Each row is a point. Before rounding, the points of a table are all equally far from one centre. They may lie mostly on one side of it. Where is the centre, to within rounding?
In the rows, 128 means zero.

Points, 5 rows:
[[101 169]
 [ 93 111]
 [106 172]
 [166 122]
 [ 85 144]]
Centre: [126 136]

Points, 11 rows:
[[136 163 111 186 180 117]
 [ 96 168 117 176 183  99]
 [110 174 151 140 150  89]
 [102 105 147 115 120  96]
 [ 82 152 165 170 117  91]
 [ 69 142 130 118 138 114]
 [137 160 165 138 176 105]
 [119 137 153 132  96 131]
 [ 78 158 142 139 111 125]
 [103 111 186 159 172  83]
 [152 133 122 122 137 102]]
Centre: [111 123 139 164 150 123]

Points (17 x 11):
[[111  99  77 160 138 143  96  95 123 123 112]
 [116 170  90 159 167 124 124 135 142 111 100]
 [138 131 103 131  80 160 123 153 156 174 113]
 [156 176 122 204 119 143 143 117 138 118 116]
 [126 167  78 175 121 159 111 144 124 191 137]
 [113 137  62 108  82 121  96 111 145 133 119]
 [157 120  91 134  75 147 101 157  88  98 112]
 [162 134  69 153 130 119  85 186 141 118 125]
 [135 157  72 146 129 165  88 125 155 134  73]
 [135 110  54 119  81 167 137 142 120 119 147]
 [179 109  41 130 108 130 100 131 130 127 104]
 [126 165  85  90  97 130 128 119 138 101  94]
 [129 122  64 108 108 165 106 111 179 137 122]
 [174 141  99  94 146 130  84 114 149  74 155]
 [138 124 103 116 142 159 123 173 172 114 119]
 [114 130  73 101 102 131  78 154 109 107 156]
 [149 172  76 139 128 109  84 150 112 117  83]]
Centre: [155 151  98 137 122 147 112 123 125 127 141]

Points:
[[141 141  88 155 168 136  72 109 154  73 142 118 141 125 129 126  90  93]
 [ 72 146 134 142 108 165 141  88 144  94 104 104 106 108 107 113  96 108]
 [ 62  94  87 171 138 146 120 113 154  97 124 153 134 133 137 105  91  98]
 [ 86 153 100 126 152 120 129  87 133  76 118 108 100 112 173 146 116 122]
 [ 97 185  90 144 175 131 110 135 160 106 118 125 111  98 165 147 105 113]
 [104 145 120 183 149 169 124 105 142 110 141 147 131 110 131 161 101  82]
 [108 132  90 128 137 161  91 143 140  88  83 118 113  86 162  94 130 106]
 [111 117 101 177 160 112 124 102 145  95 132 152 113  98 124 111 112  92]
 [122 119 116 157 144 185 104  89 143 100 137 113 152  98 174 117 103  71]
 [128 159  85 189 125 135  92 114 128  97  77 115 127 124 134 100  76  66]
 [ 82 135  76 160 163 152 112  96 151  91  75 125 107 125 155 108 115 112]
 [ 86 134  96 155 123 110 106 136 129  58 111  92 129  91 157 102 109 115]
 [ 67 120  74 170 153 173 147 116 132 123 108 122 129 104 165 100  91  83]
 [ 96 135  77 161 156 167  97 129 132 101 125 124  87  76 143  98 114  96]
 [109 144  84 164 155 133  75 105 156  89  94 126 146  93 152  88 105  78]
 [ 95 122 126 130 143 132  94 127 148  92 106 118  94  98 167 138 125  69]
 [111 160  69 173 138 140  86 105 110  89 105 123 109 110 161 149  57 121]
 [105 167 108 175  85 107 139 102 136 119 111 148 117  99 131  97  73  93]
 [103 190  91 182 140 172 104  87 122 102  99 121 112 113 150 128  98  82]
 [ 67 135  81 127 157 108 131 111 133 102 123 114 117  83 161 130  84  65]
 [ 75 147  72 132 145 128 101  77 162 107 135 148 139 102 160 155  86  95]
 [ 99 152  84 150 183 128  79  79 147 106 112 131 134 104 124 115  78  85]
 [112 135  54 136 142 137  83 106 124  63 117 128 141 101 119 129  79 121]
 [116 139  93 170 126 130 105 102 154  93 150 172 113 136 154 125  64  81]
 [104 156  63 180 131 136 103 132  90 130 125 148  86 127 139 132  94  98]]
Centre: [108 141  98 137 124 139 111 116 133 123 122 114 129 123 143 118  92 104]

Points, 27 rows:
[[154 129 193 145 119 144 131  44 134  86 130  72 155 116 140 137 169 159
  102  87 118 119 132 107]
 [133 133 161  87 147  96 126  67 148 129 149 122 141 121 172 166 127 151
  127 104  88  88 168 147]
 [142 113 169  95 129 108 101  70 128 130 157  98 138  94 170 146 141 157
  117 108  73  89 125 102]
 [153 112 146  94 139 109 160  58 154 127 131 125 160 101 114 189 137 141
  126  99 102 112 162 135]
 [143 105 159  93 129 110 117  51 116 112 143 125 162 141 130 152 126 152
  140 124  89 142 101 138]
 [153 141 168 110 139 181  82  67 177 115 143 104 155 142 169 139 125 131
  148 138 125  97 104 114]
 [132 139 143  89 147 145  98  73 198  89 126  96 180 116 151 158 128 134
  135  96  84 109 151 118]
 [149 121 161 141 156  98 129  35 187 113 126  95 168 114 123 149  88 119
  100 110 111  97 137 106]
 [155 125 165 111 120 115 161  55 178  90 181 103 161 118 141 126 132 142
  122 146 137 115 130 121]
 [148 123 143 101 127 117 128  76 174 102 144  69 143 106 161 127  83 154
  111 113 129  93 167  80]
 [161 114 141  83 151 138 153  54 164 123 183 101 154 102 156 142 113 124
  123 129 114  90 132  97]
 [119 128 148 106 144 138 146  34 176  97 141 113 166 122 144 131 133 125
  114 125 164  66 149 113]
 [173 120 146 114 107  96 102  72 163 104  90 104 154 122 141 111 151 119
  101 126  94 103 110 116]
 [138 114 157  86 139 139  93  73 165 107 123  98 188 118 131 134 132 130
   87  90 128  91 157 151]
 [141 131 151 109 133 100 130  63 145 107 123 103 155  77 123 147 114 152
   89 114  78 112 147  81]
 [156 126 168 135 150 121  89  62 162 130 120  83 153 133 146 146 102 158
  105  92 107  78 163  65]
 [128 122 164 101 120 128 126  21 169 112 156  93 173 102 142 155 132 163
  121 126 112 116 120 121]
 [105 128 124 108 120 123 108  40 140 139 142 123 162 107 172 164 114 125
  155 130 101  98 136 129]
 [147 130 161  83 149 117  95  60 159 120 144  82 172  94 141 149 138 176
  128 141 119  93 145 111]
 [136 146 191 101 138  94 109  40 141 117 149 100 171 108 143 132 161 130
  132 121  73 100 138 120]
 [154 112 156 122 155 155 105  77 155 102 163  97 150  70 134 153 153 147
  144 113  86 119 138  77]
 [165 135 194  89 140 128 109  79 170  98 153 113 181 146 141 134 158 159
  112  91 120  95 147 108]
 [106 134 136  85 133 111 133  48 160  92 139  98 163  97 125 156 134 152
  127  74  92  96 116 124]
 [120 122 181 114 125 133 121  34 148 112 156  98 172 101 130 184 149 145
  139  97 126  87 128  83]
 [138 104 155 104 148 124  88  75 163  87 139 113 189 132 135 177 121 128
  116 111  86  96 132 140]
 [128  91 154  98 122 119 135  59 170 130 121 103 173 107 150 149 148 134
  121 124 134 150 141 134]
 [119 119 167  90 123  88 103  45 165 101 139  90 174 102 138 142 119 141
  128 126  95 109 110 107]]
Centre: [140 131 153 125 132 134 123  78 142 116 133 101 139 128 126 133 127 129
 137 108 115 102 140 116]

Points:
[[117 129 149 147  95 125  98 178 106 155 100  98 191 120 123 129  72 117
  100 115 153 117 126 115]
 [137 126 175 177 116 133 110 185 152 149  69 144 148 130 103 115  87 104
   73 108 163  84 126 115]
 [152 112 166 164 113 128 121 150 121 142  60 117 192 114 107  98 129  88
   82  98 180 128 140 133]
 [161 151 161 157 135 137  83 121 159 126 127  85 158 139 114 113 119  84
   65  77 126  95 134 104]
 [167 118 168 148 131 148 115 132 112 140 108  95 159 164 122  82 108  94
   69 121 175 101 148 117]
 [130 118 162 175 122 151 102 138 148 147 112 121 180 135  94  59 111  72
   95  88 157 118 163 140]
 [138 136 129 154 132 122  88 173 116 146 105  88 175 130 141 109  89 103
   82 125 173 114 150 132]
 [151 129 166 156 124  88 106 168 145 151 116 114 203 132 142  94 102 144
   71 126 142  98 154 131]
 [151 121 162 134 129 154  88 167 170 118 114 106 196 134 130 101 106 108
   83 118 161  88 167 138]
 [131 125 170 132  99 141 104 137 121 132  87 120 153 124 124  88 112 111
   85  85 196 113 159 124]
 [149 136 156 174 108 112 106 173 115 167 110 129 174 142 135 106 112  87
   83 114 171  92 173 117]
 [148 158 149 143 118 154 134 146 147 191  84 119 163 108 123 114  85 103
   84 123 179 116 119 115]
 [167 150 155 184 111 142 127 136 118 137  93 109 175 136 126  92 133  94
   73 141 186 103 112 115]
 [155 150 174 150 133 157  98 154 139 138  85 103 177 120 143 113 126 116
   97 123 189  72 104 129]
 [155  97 169 150 137 156  83 136 133 163  89 108 184 126 105 105 102 101
  101 107 183 100 151 108]
 [152 130 168 174  93 162  86 156 128 133  98  99 188 153 112  88 105 113
   87 121 161 103 146 134]
 [151 133 155 136  76 127  94 172 144 135 129 111 174 137  93  99  96 115
  102 108 159  91 148 155]
 [110 102 168 164  99 144  79 135 132 162 125 106 195 164 119 120 101 110
   72  90 165 110 131 106]
 [120 129 151 183 108 136 131 114 131 129  87 105 173 109 117 132  98 102
   82 126 197 115 142  98]
 [146 109 199 138 113 133  82 158 153 176 106 152 174 112 125 116  86 107
   93 127 128 110 165 130]
 [174 170 154 146 121 121 118 117  95 136  69 115 187 137 118 121  89 133
   96 116 164 117 148 117]
 [140 160 156 177  95 151 107 155 126 147 110 129 169 126 126  93  99 125
  127 124 151  83 175  92]
 [125 149 186 139 122 168  98 124 119 156 111 121 212 162 102 107  92  74
   79 104 167 106 149 115]
 [135 124 160 150 118 188  72 152 142 152 115 109 208 111 108 139  90 104
   98 130 155  99 149 131]
 [121 156 129 161  91 135 121 159 109 161 100 127 178 122  87  93  91 145
   38 104 152 112 139 121]
 [144 129 167 138  86 149 138 150 132 122  97  89 188 132 102 112 106  87
  103 105 178 113 134 131]
 [119 123 168 145 125 144  75 154 120 167  98 115 160 105 140 107 120 101
   78  83 169 128 169 141]
 [132 139 150 134 104 129 117  96  96 174  86 112 196 128  84 108  85 115
   72 106 173  90 128  99]]
Centre: [111 135 141 140 137 134 118 125 132 142 106 143 166 138 103 124 138 116
  96 126 123 101 129 132]

Points, 31 rows:
[[113 134 108 105  83 144 132 122 148 138 169 151 160 113 105 125 111  77
  103 205 121 160 118 126]
 [ 78 120 106 107 119 135  95 137 129 117 190 121 155 140  35 116  97 122
   94 168  90 164 106 143]
 [111  71 121  98 123 124  86 121 130 117 145 116 179 159 117 121  83 151
  118 123 159 177 123 174]
 [119 157  79 153 122 142  98 137 118 179 166 114 152 161 105 132  96 118
  133 180 147 174 112 169]
 [138 136  77 112 102 134 101 136  94 112 168 127 149 120 108 132 133 114
  115 159 183 168 154 163]
 [108 159 113 135 140 142 106 125 109  99 187 120 127 161  75 147 127  84
   84 115 149 181 112 153]
 [137 167 132 133 106 149 121 139 117 128 137 114 126 154  80 114 112 132
  149 160 110 172 131 119]
 [126  89  50 148  86 139  85 106  98 114 162 146 112 137 110 139  71 109
   90 156 151 170  66 149]
 [154  95 102 132 125 159  93 152 166 146 127  89 166 153  75 130 112 132
  124 111 162 186 111 152]
 [ 82 156  82 105 103 157 143 127  93 143 119 116 148 144 113 127  89  86
  146 123 106 150 142 172]
 [107 112  97 108 120 119  90 180 124 119 216 110 142 142  99 114 129 107
  133 151  97 148 136 143]
 [ 89 112 126 140 121 173  90 123 102 116 191 116 129 128  82 133  68 136
   93 155 132 162  98 154]
 [ 82 141  96 160  99 139  57 121 120 120 172 140 130 180  62 127 112 129
  119 167 136 167 123 169]
 [139 141  92 130 108 117 132 164 103 141 180 111 176 160 104 115 115 124
  126 145 107 206 119 119]
 [ 80 139 102 115  88 178 119 124 105 134 190 144 149 131 105 189 123 140
   99 154 138 190 121 166]
 [ 90 109 109 123 142 154  96 139 108 107 179 123 140 130 105 127 100 118
  111 157 186 156  86  93]
 [ 61 128 105 145 142 156 130 145 136 121 138 116 166 144 115 171  71 134
  110 140 139 130  78 103]
 [141 135  94 122  75 136 130 167 117 135 180  91 150 143  80 143 102  82
  117 167 119 179 126 135]
 [ 94 126 120  67 106 140 111  97 134 115 168 169 167 122  70 110 101 120
  119 139  82 166 131 155]
 [ 87 181  94  98 123 171  90 148 149 112 203 112 155 145 109 145  90 109
  119 155 131 158 112 118]
 [ 90 163  89 102 116 152  62 178 113  98 148 126 159 141  97 114 119  93
   93 167 131 188  91 143]
 [ 97 124 125 137 144 149 101 127  86 152 143 115 141 105  93 161 132 117
  120 116 139 171 136 177]
 [161 115  77 142 135 141  89 151 119  94 168 134 122 155  98 145 135 110
   79 171 110 142  71 154]
 [131 107  95 146  77 191 103 144  95 141 169 114 136 121 108 104  98 102
   91 162 142 183 122 116]
 [105  90 100 141  87 122 157 125 134 172 183 119 135 164 116 119 118 143
  123 161 115 180  80 142]
 [133 162 108 140 103 169 108 185 126 142 195 141 135 133  74 155  90  88
  130 120 127 174 126 134]
 [128 100 130 136  84 114  86 124 162 128 166 162 149 124 124 142 102 112
  112 195 145 142  94 125]
 [ 95 154  70 139 134 131  84 156 106 162 148 131 125 120  71 158 123 116
  134 161 128 181  67 161]
 [127 108  96  93 129 173  98 127 132 131 129 108 117 139  78 164 112 127
  157 114 144 221  90 154]
 [100  66  86 137 108 180  93 146  92 152 160 133 128 151 106 134  69 110
  124 119 111 161  52 112]
 [ 93  72  97 128  84 143  91 100 127 123 185  92 137 134  97 174  81 107
  139 125 111 185  93 124]]
Centre: [106 115  81 116 109 142 103 137 139 133 142 145 135 147 105 140 109 119
 105 126 122 160 114 133]

Points, 29 rows:
[[128 174 123 119 160 159 204 161 151 140 104 127 155 130  74 165 171 148
  108 121 151 100 152 108]
 [109 134 142 146 178 128 162 130 139 118 126 120 177 160 107 167 194 112
  123 108 152 100 122  90]
 [125 152 162 113  99  96 147 158 155 121 120 138 140 153 113 144 184 126
  151 129 201 130 152 125]
 [107 190 108 156 168 121 105 134 168  88 138 134 174  86 123 131 151 136
   96 111 143 123 175 100]
 [136 157 122 158 171 114 151 106 104 121 134 114 173 115 114 170 173 145
   84 118 160 123 170  95]
 [144 157 123 128 128 129 164 109 164 121 142 115 160 133 119 148 207  94
   77  93 166 122 165  98]
 [132 125 141 128 169 122 156 135 171 148 125 133 189 145 114 149 149 103
   74 107 133  94 176  85]
 [131 145 167 163 150 158 158 145 141 121 117 130 126 133 129 166 178 132
  108  99 184 111 146  72]
 [159 161 101 105 151 187 113 139 157 119 119 118 130 149  96 157 193 125
  148 125 168 117 181  99]
 [123 163 154 125 167 163 149 168 183 124 117 123 173 157 121 169 192 126
   90 120 170 108 160 117]
 [110 138 108 111 175 124 135 129 174 121 115 125 154  83 128 152 208 136
  134 119 154 122 196 122]
 [119 132 144 142 170  95 141 133 182 128 126 146 193 135  85 192 213 122
  109 109 148 129 154 121]
 [137 148 133 126 144 163 142 153 187 118 125 122 165 117 128 176 203 184
   90 132 139 108 183 106]
 [145 143 160 123 151 168 163 117 156 139 108 120 134 136 127 140 215 131
  131 131 158  71 148  95]
 [133 136 109 136 145 153 169 141 133 157 151 127 172 129  99 173 179 116
  119 102 164 135 179  84]
 [117 152 129 145 156 125 137 140 178 159 129 132 171 123 107 151 216 151
  134  91 162 121 169 104]
 [156 156 158 137 150 130 162 101 155 114 114 135 141 110 155 157 196 138
   73 132 151 151 161  98]
 [123 143 174 109 154 142 144 129 184 137 114 139 179 139  94 149 194 144
   99  92 185 120 151 105]
 [ 88 173 150 111 184 139 142 124 151  94 113 101 156 113  96 149 177 102
   96  96 149 131 162 105]
 [132 111 116 134 143 151 174 154 169  93  93 114 174 120 101 197 118 128
  110 137 150  87 120  83]
 [ 97 152 122  85 142 130 151 115 132 135 126 143 186 108 105 137 182 162
  111 137 172 106 176 119]
 [115 168 137 105 115 143 125 114 126 117 104 133 161 128 120 192 223 152
  112 114 143  92 171 125]
 [117 161 102 186 148 133 161 108 170 124 120 130 131  94  84 158 223 154
   96 131 141 135 136 103]
 [121 155 107 157 173 127 133 145 164 130 140 150 156 144 132 156 182 139
  148 124 151  69 156  83]
 [113 159 135 182 141 155 173 141 163 147  95 135 146 128 124 169 190 154
   88 104 178 120 127 120]
 [115 144 124 150 148 164 145 139 165 161 124 112 145 110 140 170 208 160
  123 100 155 125 148  93]
 [100 147  89 156 133 128 188 135 140 124 129 102 141 126  98 133 180 127
   72  89 151 120 154 118]
 [134 153 133 102 141 161 161 138 154 148 157 112 147 115 128 150 195 159
  106  99 166 103 147  89]
 [135 155 129 123 163 153 142 122 169 116 139 113 152 142  87 199 186 151
  105  83 176 145 165 100]]
Centre: [137 138 136 140 128 140 127 123 160 119 128 135 137 116  96 155 145 125
 118 132 128 115 141 145]

Points, 31 rows:
[[124 132 173 174 113 107 155 137 134 149 118 166 172 162 122  98  82 150
   91 130 177 113 141 176]
 [138 157 147 150 126 116 161 144 106 148  93  92 165 158 137 110  51 179
  121 138 151 124 140 141]
 [162 139 152 171 114 104 145 115 145  71  85 158 164 136 138  83  88 172
  118  95 151 123 120  93]
 [119 134 166 197 112 136 153 149 133 150  82 146 145 178 154 110  74 153
  100  96 186 143 125 153]
 [156 137 139 203 115 109 140 138 131 103  66 158 139 199  93  95  62 135
  120 114 170 127 119 132]
 [136 115 137 171 104 114 107 152 131 117  82 159 133 174 111  91  50 153
   81 124 184 121 104 150]
 [154 114 154 170 119  96 150 139 141 120 136 162 173 179  82 120  98 131
   99 131 167 159 165 130]
 [150 103 169 183  91 121 139 167 121 106  61 154 147 126 104 105 118 123
   84 113 156 134 145 133]
 [143 164 141 172 140 140 124 150 151 133  94 149 161 151 161 101  63 136
  101 148 188 120 145 148]
 [176 142 161 205 129 109 135 124 125 147 107 150 148 176 119 120 109 158
  102 101 170 130 116 164]
 [137 132 135 158  99 109 161 134 106 150 113 178 156 148 134  95  78 186
   98 117 174 132 114 143]
 [118 126 160 197 128 111 145 165 122 151 112 156 154 160 136 110  87 156
   81 146 179 144 165 133]
 [128 171 165 160 114 105 164 139 109 126  77 110 133 177 111  83  84 159
  115 105 181 132 105 165]
 [156 143 144 176 109 104 104 135 128 133 112 147 168 179 113 131 109 146
  107 108 130 173 114 150]
 [162 115 193 166 123  98 146 125 168 110  98 138 148 150 120 110  66 174
  105  94 180 154 143 149]
 [154 151 146 177 140  85 143 138 105 154 130 159 137 171  92  78  99 154
  103 131 153 150 144 151]
 [132 134 167 210 105 122 130 152 144 131 110 153 125 125 126  93  71 166
   84 123 174 133 151 149]
 [130 148 119 164 154 103 158 153 129 122  98 167 162 169 145  60  59 129
   94 124 173 119 140 132]
 [150 125 151 174  96 117 103 179 139 126 105 159 138 174 109 120  77 140
  132 142 157 164 139 139]
 [150 144 158 185  90 101 172 141 145 144 100 166 164 159 116 100  98 151
   93 110 167 143 119 115]
 [134 146 137 163  82 118 154 129 103 134  88 156 173 157 147  85 127 154
   88 133 164 118 155 127]
 [142 146 159 200 145 117 143 155 122  98  97 141 137 153 104  85  80 173
   96 119 181 104 107 170]
 [128 130 176 179 126 112 136 185 130 158 107 148 131 179 119 109  96 138
   94 128 184 135 113 145]
 [153 150 153 181 128  81 139 146 122 116 132 131 149 170 135 126  61 159
  103  90 180 151 151 127]
 [146 115 155 172  99 127 102 174 127 131  92 148 168 147 142 105  93 161
   84 135 156 136 150 124]
 [138 117 192 140 120 120 130 115 120  94  92 151 189 173 115 129  70 157
   97 153 139 106 124 133]
 [102 117 153 171 131  78 118 150 121 134  89 159 143 180 124  93  97 157
   94 167 181 147 121 146]
 [145 138 158 216 123 108 145 130 120 154  89 114 134 166 123 106  84 130
  117 115 158 127  85 165]
 [126 136 171 199 128 112 141 142 146 132 117 140 176 183 154 117  61 154
   94 129 139 120 158 118]
 [136 183 174 164 126 115 141 149 125 127  92 158 148 136 104 120  83 140
   86  98 177 139 165 149]
 [137 137 140 189 102 130 127 146 125 106  64 164 181 163 124 142  90 148
  137 121 180 133 140 144]]
Centre: [124 120 138 152 137 125 145 120 134 112 100 132 123 153 122 114  98 139
 113 121 145 127 136 132]

Points, 28 rows:
[[181 108  73 143 139 163 159 112 119 175 100 154  93 100 150 115 141  83
  119  94 158 112 139 127]
 [145 102  90 118 128 128 139 138 138 186  92 171  96  86 148 124 115  87
  140 101 143  96 121 100]
 [149 114 106 128 136 134 183 132 144 157 115 129  99  81 150 143 128  78
  146 124 190 101 130 126]
 [166  96  76 191 163 111 171 100 136 140 101 164  99 104 146 111 113 147
  108 140 172 107 121 122]
 [131  92  89 132 140 120 164 148 134 138 100 132 103  85 179  99 116  74
  134  88 178 102 130 132]
 [142 120 106 135 178 153 167 135 145 167  95 161 117  74 186 124 145  97
  145  94 172  89 122 140]
 [149  97  97 102 158 162 145 166 163 163  80 140 115 104 148  97 140  74
  125  89 141 113 111 121]
 [171 117 109 127 162 123 160 117 155 160 104 165 135  93 161 131 143  75
  120 118 155 117 148 142]
 [147 115 102 160 185 164 163 132 137 139  91 127  94 106 181 130 147 104
   91 108 160  90 102 152]
 [149 113  98 130 165 118 174 128 121 146  60 151  90  80 170  97 131 103
  108  76 168  93 105 105]
 [170 115 132 158 163 120 167 113 134 158  79 137  82 117 189 121 104 102
   84 106 129 112 125  88]
 [129  98 132 120 170 163 117 121 143 157 100 158  96  94 160 116 122  60
  148  97 171 101 135 120]
 [166  99  90 153 154 118 168 156 129 166 101 137  72 118 171 122 139  81
  130 117 143 122 120 150]
 [122 112  72 136 169 131 135  89 123 147 114 170 109  86 160  93 129 101
  121  81 155 112 123 157]
 [153 112 118 128 169 132 146 104 104 152 118 154 104  69 168 106 137 110
  155  84 158 103 120 126]
 [136 148 103 139 181 121 191 119 150 197  72 158 122 112 168 124 149 100
  149  56 153  89 130 103]
 [162  90 100  96 149 140 167 110 160 161 107 171 113 138 165 129 109 109
  137 116 157  80 124 103]
 [158  97 118 112 161 143 180 108 143 212  93 134 109 127 164  95 139  72
  141  90 178 119 114 138]
 [162 128 125 131 157 151 122 124 136 159 103 171  96 100 183 121 122  92
  109  97 150  65 131 115]
 [131  84 119 145 152 139 141 120 118 153 103 152 100  79 150 142 128  96
  118 110 183  95  92 120]
 [162 112 111 116 150 145 175 104 156 143  92 127  65 103 128 113 136  77
  111 127 179  95 143 127]
 [145 101 100 159 150 164 188 131 179 152 103 130 140  90 142 117 140 101
  110  85 204 108 129 137]
 [134 141 122 143 111 127 145 125 124 166  76 178  79  82 189 120 106  99
  141 105 182  78 131 135]
 [150 109 116 159 150 155 175 122 143 148 124 169  93  67 152 109 123  89
  119 110 178  99 108 140]
 [182 132 115 143 190 168 154 145 131 171  83 123  97 101 158 128 127  96
  147  87 169  80 130 131]
 [135 117  95 134 148 128 153 106 136 132  87 181  87  70 173 105 105 115
  104  86 173 119 135 119]
 [133 147  95 148 150 137 183  95 156 130 105 164  58 119 179 130 136 105
  112  82 170  85 129  89]
 [168 115  74 138 166 128 130 119 129 173  95 159  85 103 177 119 139 114
  118  88 172  95  87 125]]
Centre: [123 145 117 161 140 140 147 117 146 152  82 135 118 145 144  90 127 120
 142 116 161 118 119 116]
